Each point is reached from the start by the listed moves, each made once or not at all, plus a little noise. Say if it took an odd or an even number of moves. Then give how often each move was made.
In the rows, zero is written as 128.

Moves:
(1): [150 154  67]
(2): [146 183 160]
Start: [164  95 101]
Points:
[184 150 133] => odd (0, 1)
[167  93 102] => even (0, 0)

Moves:
(1): [153 146 118 111 160 117  94 145  95 122 153]
(2): [101 104  69 166  99  55 156 109 155 141  70]
(3): [137 111  60 105 142  71 135 147 158 128 164]
(4): [160 140 121 121 113 130 123 108 115 123 136]
(5): [135 117 140 118 148 150  98 113 107 115 153]
(6): [114 151 145 116 118 189 129 117 110 133 145]
(7): [123 108  72  95 121  79 171 150 117 126 133]
(8): [169 104 114 148 153  85  98 149 107 154 152]
Start: [156 161 134 106 134 130 147 115 124  95 158]
Points:
[180 174  12  85 127  52 144 102 120 106 187] => odd (1, 1, 1, 1, 0, 1, 0, 0)
[176 102  71 155 148  37 116 100 109 120 149] => odd (0, 1, 0, 0, 1, 0, 0, 1)
[166 119   7 126 132  16 152 127 142 142 178] => even (0, 1, 1, 0, 0, 1, 0, 1)

Moves:
(1): [139 117 145 117 131 109 108 154 144 125 130  89 158 148]
(2): [138 140 164 114 128 116  81 139 104 125 119 149 162 112]
(3): [100 131 102 141 123 138 108 135 134 116 104 128 133 130]
(4): [127 123 116 115 120 112 139 135 156 123 137 148 154 113]
(5): [124 142 153 174 123 155 152 117 100 126 134 127 130 138]
(6): [123  77 152 108 126 150 110 127 114 155  87 111 156 130]
(7): [130 107 101 101 165 142 149 107 144 126 154 112 142 158]
(8): [164 102 160 120 139 136 146 129 138 129 127 132 103 136]
(9): [132 112  88 128 142 151 156 125 100 103 106 152 101 103]
(10): [122 105 126 129 126 137 119 138 119 128 121 137 126 102]
(11): [129 119 130 120  93 154 108 135 138 114 127  91 105 158]
(12): [117 120 150 158 141  76 143 104 123 129 135 144 148 118]
(13): [121 149 131 151 105 113 125 109 184 132 118  95 119 128]
(14): [ 76 112 129 109 161 128 134 117 131 121 131 116 161 147]
Start: [137 131 128 152 120 131 143 127 138 139 122 128 106 110]
Points:
[ 93  59 166 135 131  88 131 141 205 102 116  80 172 164] => odd (1, 0, 1, 1, 0, 0, 0, 1, 0, 0, 1, 1, 0, 1)
[113 109 126 131  70 148  58 170 150 107  90 143 147  86] => odd (0, 1, 1, 1, 0, 0, 0, 0, 0, 1, 1, 0, 0, 0)
[ 95   7 154  68 176 118 116 117 140 109  96  89 240 145] => odd (1, 1, 0, 1, 0, 1, 1, 0, 1, 0, 1, 1, 0, 1)
[106  61 200 186 187 105 193  77 197 130 147  55 169 161] => even (1, 0, 0, 0, 1, 0, 1, 1, 0, 1, 0, 1, 1, 1)

Moves:
(1): [129 132 121 128 121 126 132 140 128 119 128 124 124 132 139 133 128 121
 124 127 111 123 121 125]
(2): [131 129 128 127 133 130 114 128 133 130 130 121 138 143 147 130 123 130
 115 137 138 131 121 128]
(3): [120 126 115 123 116 134 124 140 130 128 121 132 114 134 116 119 157 128
 118 140 129 117 118 130]
(4): [113 110 160 121  92 155 132 116 116 138 128 127 120 124 131 115 131 131
 109 136 159 129 125 132]
(5): [120 126 136 112 131 120 125 138 121 123 135 123 127 116 128 125 132 148
 138 126 120 127 140 128]
(6): [128 130 141 124 108 135 135 124 143 125 136 136 148 125 114 142 117 109
 110 123 153 125 118 120]
(7): [121 134 127 132 127 132 139 135 135 137 135 134 112 132 119 127 124 121
 130 129 106 130 130 137]
(8): [113 143 123 139 124 125 139 116 148 117 123 136 127 119 119 138 133 113
 129 123 128 128 136 142]
(9): [131 114 137 132 100 122 123 133 113 130 118 141 122 133 113 121 131 143
 136 133 133 117 128 133]
(10): [126 121 126 124 117 138 128 132 143 125 107 128 139 122 126 135 130 128
 121 121 153 125 128 138]
(11): [126 125 111 127 108 131 132 132 140 137 118 131 131 134 127 118 143 122
 119 137 126 120 132 143]
(12): [134 129 135 121 118 126 135 131 116 128 124 136 124 131 118 127 137 130
 131 127 126 126 131 127]
(13): [121 123 136 121 124 123 130 138 137 120 113 127 139 126 133 125 141 124
 125 125 130 121 124 128]
(14): [119 124 131 119 132 121 121 133 127 135 130 130 128 141 146 134 134 127
 119 125 111 115 128 109]
(15): [139 111 121 126 125 138 119 123 134 136 136 127 121 147 128 121 135 116
 125 132 124 134 128 132]
(16): [118 126 132 124 140 123 124 130 113 109 131 144 132 119 132 137 122 114
 126 116 117 118 127 123]
(17): [110 131 117 104 123 122 148 124 145 111 113 137 128 118 118 134 119 113
 128 130 107 138 128 124]
(18): [136 121 125 129 113 125 128 135 124 130 127 147 130 125 121 128 145 126
 110 117 103 128 108 136]
(19): [128 135 135 123 115 125 124 126 127 123 132 137 122 123 122 124 120 113
 121 115 122 123 123 126]
(20): [130 132 120 132 124 144 134 121 133 122 119 138 128 123 126 117 138 145
 147 132 127 127 139 139]
(21): [132 138 100 142 147 121 117 134 141 135 116 133 138 122 149 137 136 129
 146 133 141 140 130 130]
(22): [122 121 126 117 127 112 156 137 133 115 124 139 115 119 133 122 137 129
 123 120 126 122 136 136]
(23): [132 141 138 124 138 114 132 115 139 113 113 130 133  94 130 139 116 125
 146 129 129 123 135 139]
(24): [135 143 115 133 126 142 143 105 136 149 144 122 109 137 119 126 116 118
 144 122 131 138 120 148]
Start: [121 118 123 135 119 129 118 132 135 139 113 101 124 148 141 129 137 115
 136 114 138 103 144 131]
Points:
[ 67 136 107  79  94  90 182 142 179  83  70 183 117  95 141 139 175  95
 137  96  38  72 169 180] => odd (0, 1, 0, 0, 1, 0, 1, 1, 0, 0, 1, 1, 0, 1, 0, 1, 1, 1, 0, 1, 0, 1, 1, 0)
[ 80  82  92  89  18 119 156 181 147 125  60 155  92 127 134  99 216 125
 108 134 114  86 132 168] => even (1, 0, 1, 1, 1, 0, 0, 0, 1, 0, 1, 0, 0, 0, 0, 0, 1, 1, 0, 0, 1, 1, 0, 0)
[ 65  99 175  86   7 133 183 120 152  80  69 183 121 100  87 144 137  57
  91  77 182  75 144 153] => even (0, 0, 0, 1, 0, 1, 0, 1, 1, 1, 0, 1, 0, 0, 0, 1, 1, 0, 1, 0, 0, 1, 0, 0)
[119 153  54 149  78 153 123 121 193 175 112 133  79 188 122 115 183  55
 135 130 128 109 131 193] => even (0, 1, 1, 0, 0, 0, 1, 1, 0, 0, 1, 1, 0, 0, 1, 0, 0, 0, 1, 0, 1, 0, 0, 1)
[102  74 133 102  51 154 110 156 148 106  76 144 143 138 103 119 187 119
 132 109 170  59 145 150] => odd (0, 0, 1, 0, 1, 1, 0, 0, 1, 1, 0, 0, 1, 0, 1, 1, 0, 0, 0, 1, 0, 0, 0, 0)
[ 79 117 122  77  78 147 127 150 177  93 106 152 127 145 114 123 161  68
 113 109 103  83 132 137] => odd (0, 1, 1, 0, 1, 1, 1, 0, 0, 0, 0, 0, 1, 0, 1, 1, 1, 0, 1, 1, 0, 0, 0, 0)
[ 86 110 100  99  61  88 159 187 139  99  60 203  94 121 105 123 198  76
 121  86  70  76 119 153] => odd (0, 0, 1, 0, 0, 0, 1, 0, 1, 0, 0, 1, 1, 0, 0, 1, 1, 1, 1, 0, 1, 1, 0, 0)
[105 101 128 140  60 129 122 135 131 144  76 164 118 108 139 127 163 101
 133 119 128  84 135 181] => even (0, 0, 0, 1, 0, 0, 1, 0, 1, 0, 1, 0, 0, 0, 0, 1, 0, 1, 0, 0, 1, 0, 1, 0)
[ 87 133  95 138  98 116 158 155 187  97  61 182 126  98 141 136 184  75
 132  65 112  84 144 183] => even (0, 0, 0, 0, 0, 0, 1, 1, 0, 1, 0, 0, 1, 0, 0, 1, 0, 1, 1, 1, 1, 1, 0, 0)
